Rows are points. To make a cloud, some directions were put in groups of two or more. Within a group, all points are equally far from the middle, so they leave a hole (a ring in 2 directions, a hollow ball in 3). The other directions are filled evenly. Then the cloud was stretched, turned, moved and blurred a little. Count the holes, and give their numbers of directions, smallest first.
In the rows, zero is written as 128.

Cloud (20 x 3)
[[ 78 173 130]
 [ 98  97  88]
 [139 109  84]
 [151 175 148]
 [118 150  96]
 [170 126  86]
 [179 125 115]
 [115 136 154]
 [ 95 184 154]
 [191 142  69]
 [191 142 114]
 [195 143  68]
 [102 132  65]
 [156 111 143]
 [193 144  88]
 [ 94  97 150]
 [161 152 105]
 [ 75 198 133]
 [102  95 174]
 [ 91  60  83]]
Holes: 0

Cloud (27 x 4)
[[166 160 120  93]
 [121 203 121 184]
 [184 170 124 114]
 [ 84 173  88 126]
 [ 61 150 117 112]
 [112  84 134 126]
 [135 162 169 122]
 [136 136 109 133]
 [154 162 167 179]
 [103 136  48 129]
 [ 94 106 160 134]
 [191  62 155 127]
 [181 109 145 192]
 [138  86 172 180]
 [129 177 171 107]
 [ 77  77 173  93]
 [ 91 116 199 198]
 [ 90 166 109  81]
 [ 50 130 147 110]
 [131  68 117 155]
 [138 146 148 177]
 [210 143  85 165]
 [187 129 138 123]
 [133 129 191 114]
 [122 102 103 128]
 [122 183 111  80]
 [118  81 177  61]]
Holes: 0

Cloud (28 x 4)
[[ 81 140 111 203]
 [177  94 125 133]
 [133 178 162 172]
 [170 154 156 136]
 [156 132 131 228]
 [ 68  72 143 169]
 [122 163 101 171]
 [144 105  74 162]
 [ 79 143 106 137]
 [ 86  73 116  98]
 [140 116  85 190]
 [ 83  86  98  88]
 [ 99 171 123  94]
 [176 155 136 126]
 [ 70  71 129 178]
 [133 134 203 144]
 [ 77  82 178 149]
 [104 138  82 166]
 [134  62 149 118]
 [ 89  58 152 160]
 [179 125 151  81]
 [151  96 164  71]
 [142 174 166 162]
 [ 85 106  80 110]
 [173 151 121 150]
 [110  54 157 161]
 [ 74 119 110  97]
 [ 80 130  95 144]]
Holes: 1 (3)

Cloud (56 x 6)
[[150 129 204 157 144 112]
 [137  60 111 108  94  90]
 [178 113 128  71 172  94]
 [198 101 129 132 179  84]
 [ 86 117 155 131 150  67]
 [ 80 101 160  89 184 121]
 [145 115  52 183 162 129]
 [116  64  52 142 166 111]
 [156  54 164 145 157 112]
 [133 151 100 204 182 139]
 [153  61 116 129  90 105]
 [ 84 117 124 205 179 137]
 [192  93 110 129 117 162]
 [129 154 100  82  98  99]
 [176  94 117  76 116 158]
 [115 113 197  89 169 123]
 [102  94 139 143 199 201]
 [149  74 145 158 102 163]
 [142 145 182 123 202 104]
 [ 57  89 107 109 176 157]
 [ 70  86 132 134 167  97]
 [106 139  77  98 189  96]
 [116  79 114 188 155 194]
 [146 162 119  83 119 137]
 [173  91  78 162 125 167]
 [166 104 101  69 112 162]
 [127 152 160  79 165  83]
 [162 135 106  67 115 133]
 [112 160 109 127  93  97]
 [144 157 100 144 188 171]
 [152  78  92 148 155 205]
 [ 86 133 148 126  90 114]
 [161 147 158  89 178  89]
 [173  77 102 126 206 133]
 [150  63 132  73 181 129]
 [168 119 106 132 104  60]
 [118  90 145  74 108 181]
 [134  79 107 132 156 218]
 [149 124  85 108  87  79]
 [136 110  73  86 199 130]
 [ 96  65 138 135 148  86]
 [136 105  67  77  84 118]
 [ 84  79  72  94 151 191]
 [123 157 101  90  96 100]
 [ 82  91 111  90  91 169]
 [195 117 138 122 184  87]
 [130  65  98 180 172 183]
 [173  63 156 135 116 137]
 [ 67 126 117 166 180 101]
 [121 108  36 153 160 110]
 [193 138 159 137 151  86]
 [ 92  82  95  90  86 163]
 [ 90 155 122 146  96 120]
 [146 113  89  69  98  76]
 [115 146 149 152  98  88]
 [156 129 112  54 120  92]]
Holes: 3 (2, 2, 2)

Cloud (48 x 6)
[[ 89 199  99 143  91  96]
 [143 126  98  77  86 158]
 [142  94  94 140  83 164]
 [105  91 117 110 159 172]
 [ 60 163 169 168 154 128]
 [ 70 205 154 165 141 136]
 [ 52 163 151 109 125  86]
 [ 79 180  80 129 110 193]
 [117 127 165 152 120 213]
 [163 157 180 168  97 119]
 [ 40 131 129 123  83 106]
 [ 66 136 168 169 155 120]
 [146 107 186 107  99 181]
 [ 57 141 173 109  68 130]
 [157 172 113 140  98  93]
 [ 93 150 140 192  78 177]
 [118 218 120 107 115 166]
 [108 163 188  92  66 173]
 [136 122 194 156 120 111]
 [ 58  97 114 161 111 114]
 [125 146 173  96 142  94]
 [ 67 172  66 136 153 150]
 [123 109 134  68  78 147]
 [ 60 179 180 128 115 100]
 [ 83 145 180  87  67 156]
 [ 74 203 141 182 118 128]
 [115 104 103 158 137  95]
 [164 154 107 103  72 174]
 [ 91 112  90 175 126 105]
 [130  82 135 124  85 113]
 [ 55 132  92 146 166 112]
 [ 42 126 140 111  74 129]
 [107 199 184 105 133 116]
 [152 129 144 178  76 180]
 [144 179 193 138  94 105]
 [ 79 162 119  64 140 125]
 [ 83 195 114 162  69 118]
 [133  99 135  87 149 160]
 [154 148 170 186 105 128]
 [156 132 141 184  74 158]
 [135 120 159  96 166 138]
 [138 123 168 172  86 191]
 [121 108 123 125 168 106]
 [ 74 155 168 170 166 136]
 [ 67 152  91 130  57 126]
 [ 68 151  73 126  92 185]
 [ 75 165 154 151  86 204]
 [105  73 158 133 103 166]]
Holes: 3 (2, 2, 2)

Cloud (83 x 8)
[[112  38 175 130 112 136 134  91]
 [182 114 181  90 141 112 105  80]
 [ 97 121  78 127 125 206 143 123]
 [ 54 123  97 123  68 117  82 124]
 [115 129 137 157  64 185  71 106]
 [ 85 153 119 160  80 203 120 122]
 [ 45 139  86 149  97 124 129 153]
 [183 134 158 119  92 164 118 160]
 [106 145 149  31 111 185 113  78]
 [175 169 141 155 108 123 117 156]
 [118 193 129 145 111 149  51  91]
 [167 166 107  74 155 130 147 131]
 [ 87 114 101 116 135 118 171 165]
 [ 41 146  75 100 108 128  98 136]
 [115  64 160 187 126 110 130  69]
 [127  39 104 169 178 154 157 102]
 [122 198  81  92 100 148 143 131]
 [ 94 108 182  78 101 152  71 128]
 [101 216  98  96  77 137  73 107]
 [ 95 126 121  73 186 131 142 154]
 [146  53 172 143 182 130 130 111]
 [ 48 145 110 112  98 196  97 108]
 [137  98 130  95 153 113  76 158]
 [106 155 167 125  91 136 107  48]
 [113 174  86 122 131 161 140  81]
 [159 109 146  70 103 159  72 153]
 [ 77 141 105  52  58 140 102 136]
 [ 97 129 185  91 122  93 101  73]
 [ 44 150  98 171 112 122 110 133]
 [ 68 110  90  93 159 151  70  93]
 [147 196  91 129 139 167  81 131]
 [145  49 100 101 105 172  98  69]
 [146 129 110 198 138 141 158  98]
 [141  38  71 151 151 125 142 111]
 [157 113 104 111 107  73  96  90]
 [119  50 147 132 147 107 160  49]
 [ 81 148  77 124  76 175 139 156]
 [124  83  97 182 120 164 105 156]
 [190  79 160 128 113 164 144  58]
 [ 79 139 109 200 108 107 121 141]
 [104  74 123  70 119 177  86  66]
 [ 90 207 184  89 104 162  99  91]
 [127 106  87  80  80 168  77  79]
 [162  96 115 150 138 212 100 121]
 [190 109 178 125 136 106 138 107]
 [131 160 113 101 183 159  94  69]
 [140 131 179 133  78 168  89  67]
 [137 181 133 145  62 102  71 117]
 [ 90 182  94 100 115  97  67  95]
 [ 86 111  73 151 126 184 138 150]
 [100  65  92 123 111 102  94  75]
 [ 71 133 111 187  93 107 112 154]
 [ 73 140 117 129  93 104  53 148]
 [ 63  68 149 129 123 135 171  83]
 [116 125 123 163  86  95 100  60]
 [101 101 130 166  86 105 121 167]
 [ 86 112  78  68 134  99 134 126]
 [ 84 139 126  99  88  67 120 112]
 [150 173 113  65  91 163  46 145]
 [116 100 117 159 130 116 172  52]
 [ 71 117 108 161  74  88 106 119]
 [109  38 126 137  89 159 136  71]
 [126 166 123 142  45 158 134 164]
 [135 195 107 162  87 149 132 153]
 [ 70 173 102 116  79 195  76 120]
 [107 178 188 140  86 167 105  87]
 [129 186 167 135  65 123 143 140]
 [175 154 105 141  97 162 145 161]
 [116  84  88 146 198 155 108 116]
 [ 89  80 138  61 175 151  89  80]
 [191  97 156  53 140 175 120  86]
 [113 169 154  86  67 163  62 168]
 [ 79 135 155  98 132 205  65 118]
 [109 178 143  21  90 160 115 107]
 [142  38 141 140 170 171 101 103]
 [102 145 192 131 140 107  87 137]
 [108 172 125 194 134 146 122 109]
 [162 176 143 138 122 106  76 150]
 [134 178  96  73  72 120  82  91]
 [128 223 122 107 120 149 115 165]
 [173 103 174 176 152 142 147  83]
 [150  55  78 125 141  93 120 107]
 [144 127 161  90 199 121 100 124]]
Holes: 3 (2, 2, 4)

Cloud (78 x 8)
[[ 88 122 166  89 145 161  89  95]
 [101 100  35 134 161 153  90 125]
 [119 141  93  97 212 124 106 124]
 [ 86 102  74 116 164 139  78  77]
 [ 86 103 167 111  41 107 121 125]
 [146  75 174 118 172 172 127 125]
 [142 182 136 140 138 170 138 179]
 [111 174 102  58 130  79  92 141]
 [143 133 170 184  81 125 111  81]
 [134 148  78  63 163  87  73 142]
 [130 140 173 162 113 161 176 149]
 [145 138 145 182 147 149 179 139]
 [124  76 131 108  69 123  68 155]
 [ 61 122 104 153 170  84 146 153]
 [135  75 150 162  79 185  95  70]
 [ 99  87 100 156  89 132  50  81]
 [111 127  99 111 200 137 115 192]
 [149 103 132  87 160  66  96  90]
 [100  42 101 105 113 141  87 161]
 [123  92 197 130  94 111  55 132]
 [114 129  99 125  74 174 181 103]
 [164  69 154 105  67 122 116 126]
 [ 46  98  89 128  63 153 113 126]
 [157 155  91 155 159 126  68 181]
 [ 90 137  99 132  82  63 105 148]
 [129  93 161 148  80 143 157 171]
 [166 133 143 102 156 156 166 118]
 [125 113 174 180  74 130 117  71]
 [ 75  82 110 107 174 173  91 147]
 [128  98 201  96 123  73 112 155]
 [117  51 199 118  97 159 112  98]
 [134  93 207 131 132 116 166 125]
 [ 92 153  74 157 142 112  60 132]
 [203 128 194 124 137 112 110 111]
 [139  76 144 108  41 171 120 102]
 [ 83 113 121 134  75 194 111  86]
 [133 177 145 118 206 101 103 119]
 [192 108 103 166  81 166 142 119]
 [128 110  98 136  66 109 164 149]
 [106  26 149  96 111 107  89 107]
 [113  78 132  76 125 147  38  87]
 [156 118 173 136  69 111 118 158]
 [118 115 146 121  70 133 171  67]
 [131  76 190 133  88 160 142  71]
 [196 102 144  96 156 165  52 128]
 [140 138 181 188 116 141 158 113]
 [130  30 107 159 106 171 118 119]
 [ 58  67  71 127  80 122  94  93]
 [110 149 153  71 140 126  49  96]
 [111 148 130  76 201  77  96 133]
 [151 108  44  85  92 146 109 134]
 [107  47  89 149 137 185  85 126]
 [123 127 138 122  93 209 107  91]
 [140  77  72 147  83 189 128  75]
 [184 136  76 122 163  96  96 110]
 [118  92  85  71  67 112 119 105]
 [ 89 126  87 135 140 159  57  84]
 [131 135 146 172  99 188 169 129]
 [132 140 214  95 156 111 123 148]
 [149 169 176 148 169 139 128 178]
 [113  92  80 101 172  92  87 174]
 [149 186 174 109 135 123 133 173]
 [102 146 152 107  39 121 107 103]
 [ 93  62 100  87 161 165 123 124]
 [ 77  83 212 102 102 117  99 125]
 [154  78 108 140 174  98 129 144]
 [206 117 116 145 105 137  78  74]
 [ 38 115  83 119 120  97  79 107]
 [134 112 215 145  99 159 112 121]
 [ 99 134  73  95  65 128  64 100]
 [177 167  74  86 134 154  50 127]
 [ 95 149 141  52 135 104  99 167]
 [105  63 154 114 154 123  81 184]
 [ 71 101 153 158  62 140 118  71]
 [167 109 161 166 115 158  77  63]
 [ 91  66  90 131  81 152  74 153]
 [ 91 111 164 187  77 121 116 132]
 [ 62 120 136 138 156 106 112 196]]
Holes: 1 (8)

Cloud (105 x 9)
[[108  87  87 156 140  78 144 203 136]
 [196  93  62 121  79 119 115 112 120]
 [110 123 120  78 143 157 153 207 134]
 [151 182  93  62 139 146 108 132 121]
 [186  78 182 162 128 131 138 167 163]
 [146 120  48 109  88  90 123 168  96]
 [189 141 125 113  54 141 160 108  72]
 [117 103 122  90 145 107 166  86 149]
 [150 144  75 112 138 169  61 200  75]
 [144  73  73 128 185 128 145 163  79]
 [180 116 123 165 152 185 114  40 110]
 [138 171 118 114 129 126 111 163 202]
 [ 93 102 133  88 182 154 114 197 120]
 [155 179  83 127 139 103  70 101  89]
 [105  76 127  84 164 159  72 125 173]
 [122 117 170 163  81  91 103  80 138]
 [162 164 102 163 122 216  91  83 116]
 [112  76 131 188 165 121 165  80 141]
 [ 92 128 139  97 130 127  61 203 122]
 [179 102  93 140 130 220 160 102 120]
 [156 175 159 146 172 185 135 157 157]
 [148 165 116 155 200 102 138 164 144]
 [112 125  78 158 147  86 178 182 159]
 [202 133  68 148 131 145 186 156 178]
 [129 196  71 140 139 186 112  77  96]
 [104 114 118 136 122 113 166 162 212]
 [151 185  69 148 111 205 160 137 136]
 [130 162  52 123 119 175 107  80  72]
 [141  73 132  92 121 129 131 148 201]
 [ 65  73  75 111 133 153  88 120 152]
 [130 118  93 105  50 151 141 114  98]
 [107 105 134 148  94 178 147 104 199]
 [108 106  72 149 159 161  75  97 191]
 [114 109 120 125 144 169 103 218  73]
 [113  82 142 177  85 142 145 140 111]
 [165 167 157 153 146 199 134 170 147]
 [103 133 123 169 133 170  66 162  79]
 [100 103 109 139 163 167 114 203  81]
 [155  70 192 116  83 151  77  90 122]
 [142 131  76 119  80  73 110 163  92]
 [150 125 120 106 126 153 147 235  92]
 [196 128 103 144 134 141 130 216 164]
 [141 158 166 148 111 100  64 125 113]
 [109 167 122  91 101 151 167 141 142]
 [166 188 106  97 124 169  96  69  91]
 [166  93  33 108 144 146 134 177 112]
 [219  82 146 134  71 135 162 116  72]
 [101 119 106 164  93  90 132  64  99]
 [129 137  69 155 145  96 186 190 135]
 [ 94 142  64 105 154 169 142  89 103]
 [192  96 164 198 106 112 144  89 140]
 [166 149 151 156 116 123  94  41 154]
 [101 117 110 189  85 160 116  93 150]
 [110  86 140  99 182 119 121 109 190]
 [146 127 140  79 160 168 159 176 101]
 [201 104 117  84 125 146 107 185 151]
 [157  45 167 146 112  74 104  98  83]
 [217 164 156 120 100 170 133  83  98]
 [182 123  37 132  97 128 103 102  87]
 [128  67 131 175 156  98 188 107 160]
 [ 95 115  89 159 177 155  92 203 170]
 [153 103  83 177 135  79  90 133 167]
 [ 79  92 122 106 161 184 115 132 205]
 [151 159 120 156 130 124 184 190 166]
 [141  58 110 137  87  75 104  77  81]
 [126 127 113 133 111 130  91 232 105]
 [192 160 122 179 126 101  98 101  73]
 [134  76 114 110 155  63 154 168 118]
 [160 144  31 120 136 173 137  82 114]
 [ 82 119 131 162 161 145 140  74 108]
 [211 116  85 103 123 123 196 153 146]
 [156  40 147 154  79 145 142 132  92]
 [151  57 113 152 118  80 146 172  68]
 [136  69 183 137 128 193  77  84 111]
 [133 121 186 152 155 160 120 184 165]
 [132 137 140 168 175 147  37 137 114]
 [126 129 138 162  82 102 131  69 182]
 [145 141 118 197 137 190  91 136 106]
 [111 102 167 108 109 139 166  93 165]
 [135  62 156 166 177 175  67 142 130]
 [192  92 116 140  95 120 197  94  77]
 [185 178 116 136  88 190 168 154 104]
 [190 176  89 140 174 154 170  81 126]
 [120  63  95 148  93 156 113  69  79]
 [152 167 128 120  81  90  94 117  79]
 [ 98 106 128 138  63  96 114 102 158]
 [156 117  64 118 178 192 140  90 152]
 [153 180  92  80 112 200  93 103 104]
 [ 95  72 114 111  85 152  98 117 181]
 [144 100 140 135 187 121 156  92 198]
 [152  44 118 108 104  75 117 148 149]
 [156  95  82  94 178 118  84 138  79]
 [167 106  73 144  73 137 144  83  54]
 [112  44 116 126 109 121  87 176 167]
 [132  69 126 193 137 149 166 150 168]
 [210 159 156 138 110 126  75 105  95]
 [124  82 141 185 136  89 173 126 119]
 [121 184  69 135 163 198 101 104 174]
 [127 123 130 165 153 130  38  68 139]
 [193 174  94 110 117 163 170 160 178]
 [147 111  79 130 194 158 124  83 180]
 [ 79 109  92 124  85 120  89 166 151]
 [206  94 134 170  71 127 137  60 134]
 [202 125  87 124 103  99 123 107 166]
 [ 90 143 104 122  75 182 119 121 106]]
Holes: 3 (3, 3, 3)

Cloud (106 x 9)
[[ 72 162 120 142 195 125 118  59  83]
 [ 83 135 124  85 157 190 155 146 132]
 [109  92 151 137 107 203 105  83  60]
 [ 39 129 143 191 154 102  63 101 131]
 [150 141 168 172 180  59 181  82 118]
 [121 166 110 100 118 141  76  76 123]
 [199 169 108 114 125 169 117 147 105]
 [109  94 149 119 169 212  94  79  70]
 [199 116 119  85 120 163 138  65  82]
 [ 77 166 118 135 100  90 147 107  96]
 [197 165 119 126 131 143 141 147 140]
 [147 175 164 179 192 108  90  62 111]
 [177 142 115 161 206 121 151  65 151]
 [110 142 167 191 175 124 155 157  91]
 [210 137 133 124  97 186 106  83  94]
 [107 100 137 138 157  84  66 129 153]
 [146 123  88  93 142 156 146 161  79]
 [146 129 217 149 101  74 135  56 103]
 [ 87 113 184 109 169 161 205 151 131]
 [ 86 124 154 123 172 146  91 114 146]
 [153 110  77 162 181 157 137  74  77]
 [ 82 168  79 145 206 129 168  94 163]
 [ 93 150 129 148 207 135 178  77 185]
 [103 190 118 125 215 121 146  91  82]
 [103 164  77 135 148  94 140 106 102]
 [100 102 134  86 146 190 147  26 124]
 [141 113 168 130 205 136 188 165  88]
 [177 150 161 144 188 176 152  95 119]
 [125 102 172 164 121 164 121 121 112]
 [125 129 121 122 193 182 125  70 163]
 [147 154 144 175 183  43 185 109 144]
 [138  85  84 133  92 179 187  48  76]
 [112 126  95 148 187  94 141  80  91]
 [138  78 123 118 209 176 122  89 123]
 [ 99 126  40 109 135 152 198 107 112]
 [130 112 190 131 184  59  77  58 125]
 [186 122 113 138 169 121 133 155 157]
 [ 71 137 133 172 155 103  96  34 160]
 [ 52 200 146 157 132  81 132 116 145]
 [140  66  94 145 137 108 181 103 116]
 [196 133 115  98 162 140 207 117 133]
 [153  77 138 152 146 195 181 117 127]
 [ 58 173 177 181 192 100 185 115 103]
 [176  93 137 132 170 175 178 132  94]
 [108 155 130  95 103 137 127  76 124]
 [ 67  88  97 123 144 194 194 119 126]
 [100 157 188 129 166 129 231 109 142]
 [ 90  88 140 121 144 128 103 109 172]
 [ 69 105 100  95  86 176  76  88  48]
 [ 48 123 109 172 197 139 183 117 157]
 [ 97 178 168 136 116  94  88 126 167]
 [ 88 123 141 152 232 116 169 159  98]
 [ 79 156 174 175 177 118 149  61  97]
 [ 95  98 120 127 219 138 142 138 122]
 [158  91 128 117 108 130 122 128 107]
 [160 144 147 111  94 141 162  57  74]
 [143 106 146 143  95 128 103 127  73]
 [111 102 168 143 206 112 203  32 102]
 [ 72 100 102 139 179  65 167  76 137]
 [172 137 175 124 103 127 130 112 114]
 [131 122  19 165 189 149 157 104 170]
 [ 97 142 107  92 181 192 146 142 148]
 [173  59 120 150 169 155 172 107 105]
 [ 75 164 133 138 118 136 159  73 124]
 [ 92 109  68 158 186 167 120  33 123]
 [145 145 189 156 195  58  65 113 142]
 [107 112  91 167 111  91 126 119 138]
 [156 102 139 102 196  88 186 134 162]
 [110 149 152 158 106  61 161  99  88]
 [100  96 115 154 226 148 221  90  99]
 [ 90 184 118 131 109 147 152  86 119]
 [192  83 140 137 147 114  93  93 132]
 [124 122 124 169 141 125 211 151 111]
 [ 81  84 166 193 189 112  89  81 111]
 [135  92  84 158  84 138 107  85 106]
 [115 196 135 137 195  85  94 120 152]
 [ 74  79 166  89 179 136 151  91 144]
 [ 69 122  85 157 203 129 132 149 160]
 [140 119 136 111 174 226 169  56 127]
 [121  85  83  99 159 143 156 141 154]
 [158 127 146 107 175 229 184 120  90]
 [103 162 170 129  93 128 152  60  39]
 [ 69 167  55 167 155 168 111 113 144]
 [175 132 122 138 225 149 155  97 164]
 [160 113 118 122 137 145 133 143  64]
 [155 174 168 139 134 167 166 118 127]
 [ 80 118 167 102  98 144 117 138  88]
 [110 137 192 143 159 162 129 131 127]
 [178 118 157 109 191 159 145  71  85]
 [171 156  97 155 177 107 140  71 130]
 [127 146  88 160 100 155 139 148 104]
 [151 106 128 181 120 140 127  60  63]
 [ 67 118  90 143 206 181 161 129 128]
 [130 105 111 122 170 112 128 144  86]
 [138 114 118 129 183 124 100 140  85]
 [ 72 165  90 170 154  89 110  93 164]
 [169 118  82 103 112 174 133  82 174]
 [ 66 136  75 120 125 128 161 112 106]
 [172 145 126 191 172  94 223 106 167]
 [138 143  98 189 211 143 173  90 115]
 [108 179 145 142  98  95 133  96 142]
 [163 139  72  97 133 177 123 142 149]
 [126 169 133 163 172  75 160 121  67]
 [105 142 112 117 155 201 112 132 154]
 [172 122 105 123 157 115 150 140 194]
 [131 182 117 112 126 124 104 145 156]]
Holes: 2 (2, 3)
